Each row is a point. Each table stands for the endless flat space through its points: a line for two points, a plane for three, and so on. Write the one point that lies in both, or say that there is none.

First, 2 rows:
[[-42  -6   0]
 [-33  -7  -4]]
Second, 2 rows:
[[-33 -18   6]
 [ -9  -6 -18]]
They share: [-15  -9 -12]

First:
[[-31  -8  -4  16  18 -11]
 [-36 -13   6  21  22 -31]
 [-22 -51 -22   7  42 -40]]
Second:
[[-13 -22 -26   2  40 -17]
 [-37 -22   1  20  19 -26]]
They share: [-29 -22  -8  14  26 -23]

First, 3 rows:
[[ 12  29 -15 -17  14 -15 -10   8  40]
 [  1  21 -17 -12   3 -13  -8  -7  54]
 [  4  30 -20 -21   9  -7  -5  11  33]]
Second (3 x 9):
[[-10  18 -35  -8   9   6  11   7  22]
 [-20  23 -20 -48 -26   6   1  -3  42]
 [-10  12 -36  -9   9   7  15   5  19]]
They share: [-14  26 -28 -23  -5   5   3   5  33]

First, 3 rows:
[[ 30 -10  -1 -19  -9  32 -46   8   2  -9  11 -24]
 [ 24  26  19 -37   1   0   0 -20  20  -3  13 -20]
 [  0 -33  22 -11  -1  54 -75  36   1 -28 -14  -4]]
Second:
[[  9  -3  27 -19   3  33 -34  13  17 -16  -3 -19]
 [ 24 -14  22 -31  10  -5 -30 -31   1  -4 -20  11]
 [ 19 -11  21 -23   9  15 -32  -5   7  -8 -13  -5]]
They share: no point

First (2 x 18):
[[ 38   7  29  34  18   1   8  11   3 -30   0  26  29  24 -23  20  16   7]
 [ 54  11  43  50   4   1  16  17  -1 -28   0  24  45  42 -19  28   2  -7]]
Second, 3 rows:
[[ 60  25  33  13  44  21 -19 -15  24 -23   8  20  52  26 -27  32  32  31]
 [ 39   2   1  23  28   7   7  -7 -19  -7  15  33  42   3 -31  19  41  -7]
 [ 42  11  21  21  32   9  -3  -3   6 -23   6  26  36  16 -27  22  30  15]]
They share: [ 30   5  22  26  25   1   4   8   5 -31   0  27  21  15 -25  16  23  14]

First, 3 rows:
[[-28  47  11 -30 -10   0  13 -11  23  13 -29 -20  -6   8 -17  22 -17 -39
  -35 -39]
 [ -6   5  37 -30 -26  42 -13  -9  17  47 -31 -38 -28  10 -21  20 -43 -17
    3 -43]
 [-19  33  21 -27 -15  15   4  -9  18  21 -27 -27 -15   9 -20  24 -25 -29
  -21 -36]]
Second:
[[-12  30  35 -14 -15   8   0  -4   5  15 -25 -33 -19  29  -6  47 -44 -11
  -23 -39]
 [-16  28  25 -25 -15  33   0  -7  14  26 -23 -31 -24  -3 -37  19 -19 -23
   -7 -22]
 [-36  50  31 -24   1  30   8  -6  11  41 -37 -29 -25 -11 -48  23 -22 -11
  -15 -25]]
They share: [-12  26  28 -21 -17  24  -1  -6  11  20 -22 -32 -22  10 -24  29 -28 -20
 -12 -28]

First:
[[ -4 -19 -17  15  30   4   8  36  23 -11  11  35 -38 -45  50 -11  17  -3
   -5 -22  47 -11 -26  -2]
 [ -4  -9  23 -15  15 -11  13 -14  -7 -46 -24  15 -23  15 -20  -1 -43 -38
   10  43  17 -31 -31  -7]
 [  4 -12  21 -12  18  -5  14 -13  -8 -44 -19  22 -31   7 -14   5 -34 -40
    7  38  24 -22 -26   1]]
Second:
[[-14 -42  17  -2  19  18 -17  23  18 -45   0  28 -48 -47  -4  -1 -42  15
  -14 -17  -2 -28 -29   8]
 [ -5   5 -11  -5  16 -19  16  15  -9 -24 -28  40   0   2  42 -15  -9 -32
    3  28  37   4 -27 -30]
 [-12 -34  12  -3  18  12 -12  22  12 -42  -6  32 -39 -39   5  -3 -37   7
  -12  -9   4 -20 -28   1]]
They share: [-12 -12   1   0  21  -8   9  15  12 -27  -8  20 -24 -13  16 -13 -16 -15
   4   9  28 -28 -33 -12]

First, 4 rows:
[[ 20 -15  13 -32   2  25  13 -35   8 -19   9  -3  24   3 -27   9  -3  -3
   12   5  19  15 -14 -13]
 [ 45 -22 -10 -64  -5   8   3 -25  22 -36  46 -15  75  29  -9 -24  30 -45
  -28   4  28 -27  23   2]
 [ 56  -8  16 -40   9  19  21 -57 -13  10  -8 -27  14 -15 -68  -1 -28 -24
    2  10  44   8  11 -18]
 [  5 -18  46 -44  13  67 -22 -19   8 -31   3  41  35  32 -12  24   1   2
    4 -18  -8   4 -26  21]]
Second, 4 rows:
[[ -1   1 -25  -5 -29  19  29 -25  13 -23  40  19  59 -12  -3 -26  15  15
    9  -2   6   5  12  -6]
 [  7 -43  25 -29   9  25  45 -61   7  -9   6  -9 -21 -28 -45  26  21 -23
   19  38  24  41 -22 -36]
 [ 39 -45  27 -47   5   1  25 -37   7 -25   8 -37  -5  -2 -33  30   9 -19
   17  36  42  41 -26 -48]
 [ -9 -36  -3  -8 -13  40  44 -21  28  -4  47  16  40 -21   4  -2  28 -16
   22  36  14  15 -27 -33]]
They share: no point

First (2 x 24):
[[-34  22  20 -23 -10  13 -25 -12  26 -31   1   5  30   1   4 -31 -20  13
  -16 -37   2  36 -25 -13]
 [-29  47 -25  12  20  48  -5   8  -4   9  31  15  15 -44 -11   4 -30  -7
  -26 -17 -43   6 -30  27]]
Second (4 x 24):
[[-36  45  16   5   7  13 -45   3  40 -25  11  20  36 -17  29 -21  -9   0
   -2 -33  20  -1 -42 -18]
 [-26  45   5  -7  -4   7 -40  -5  36 -25  14   5  42 -24   5 -22 -11   4
   -4 -31  -7   9 -37 -16]
 [-21  60 -27 -19 -24  49 -36 -24  28   6 -16  20  23  -6   7  -6 -14  36
  -29 -67 -23  -3 -26  -3]
 [-15  56 -24 -23 -25  27 -37 -24  32  -6  -3   3  37 -19  -9 -13 -12  28
  -19 -53 -36   7 -27  -9]]
They share: no point
